Every row gives one point. Each copy is the shape, with its points in the same order, turned, moved and blurred by noise. Is it also mirrored, or only turned?
In the rows, 128 means zero.

Shape (7 x 2):
[[129 119]
 [111 124]
 [122 116]
 [136  81]
 [176 153]
 [ 95 105]
 [128  88]]
Copy 1 (7 x 2):
[[116 119]
 [119 136]
 [112 122]
 [ 77 106]
 [152  74]
 [ 97 149]
 [ 84 112]]
Copy 1 is: only turned
Copy 2 (7 x 2):
[[109 128]
 [119 141]
 [108 135]
 [ 64 144]
 [113  74]
 [108 166]
 [ 82 145]]
Copy 2 is: only turned
Copy 3 (7 x 2):
[[118 126]
 [105 108]
 [107 120]
 [100 157]
 [175 132]
 [ 81 112]
 [ 97 148]]
Copy 3 is: mirrored
Copy 4 (7 x 2):
[[136 134]
 [125 123]
 [132 135]
 [124 175]
 [197 133]
 [ 99 132]
 [120 163]]
Copy 4 is: mirrored

Shape (9 x 3):
[[100  88 136]
 [113 117 164]
 [170 141 139]
 [ 96 112 123]
 [136 151 112]
 [ 67 104 116]
 [ 86 140 118]
 [160 147 148]
 [ 91 115 160]]
Copy 1 (9 x 3):
[[109 102 114]
 [127 134  94]
 [165 162 139]
 [ 94 120 126]
 [122 164 149]
 [ 68 113 118]
 [ 81 147 125]
 [156 167 129]
 [108 127  87]]
Copy 1 is: mirrored
Copy 2 (9 x 3):
[[156 166 118]
 [159 143 152]
 [129  85 133]
 [133 167 126]
 [102 120 134]
 [128 202 126]
 [108 171 148]
 [130  92 147]
 [160 165 154]]
Copy 2 is: mirrored

Shape (8 x 4):
[[109 142 155 110]
 [ 93 116 157 101]
 [ 90 159 152 126]
 [116 174 121 152]
 [129 120  77 109]
 [133 119 131 136]
 [163 208 111 134]
 [109 149  82 125]]
Copy 1 (8 x 4):
[[126 131 126 153]
 [108 102 128 161]
 [150 130 142 166]
 [171 151 154 129]
 [105 131 176  90]
 [134 117 130 107]
 [164 206 145 109]
 [136 140 186 113]]
Copy 1 is: mirrored
Copy 2 (8 x 4):
[[146 135 152 128]
 [173 128 141 124]
 [134 154 146 109]
 [ 88 141 132 115]
 [122 108  89 168]
 [126  97 130 127]
 [ 51 139 157 157]
 [107 138  94 148]]
Copy 2 is: only turned

Shape (12 x 6):
[[ 82 106 110 144 104 130]
 [141 159 134 148 129 112]
 [124 179 160 113 158 154]
 [130 125 116 170 120 162]
 [ 87 143 173 115 100 161]
 [133 166 109 118 163 116]
 [ 71 105 158 110  97 144]
 [130 156  90 142 122 117]
 [119 136 176 107 140 160]
 [168 117 161 156  77 160]
 [143 119 171 180  94 158]
 [139 135 127 154 122 115]]
Copy 1 (12 x 6):
[[161  94 147 124  74 130]
 [132 137 141 117 150 147]
 [107 110 140  71 169 116]
 [101 111 117 127  94 145]
 [120 115 182  98 113  84]
 [151 100 112 107 167 140]
 [150 112 171 107  76  82]
 [144 105 132 144 140 158]
 [116 119 146  78 129  83]
 [ 83 175 139 150  99 107]
 [ 80 159 146 126  84 132]
 [137 145 129 136 123 146]]
Copy 1 is: only turned
Copy 2 (12 x 6):
[[128 118 112 139 170 148]
 [137 105 166 109 135  96]
 [ 89 129 192 107 104 122]
 [121  84 138 163 133 116]
 [ 91 110 135  97 116 172]
 [132 145 195 128 140 103]
 [107 132 104 109 136 176]
 [152 108 175 136 161 114]
 [ 95 133 148 111  89 138]
 [148  61 119 125  83 128]
 [116  60 109 123 100 113]
 [144 105 145 124 138 100]]
Copy 2 is: mirrored
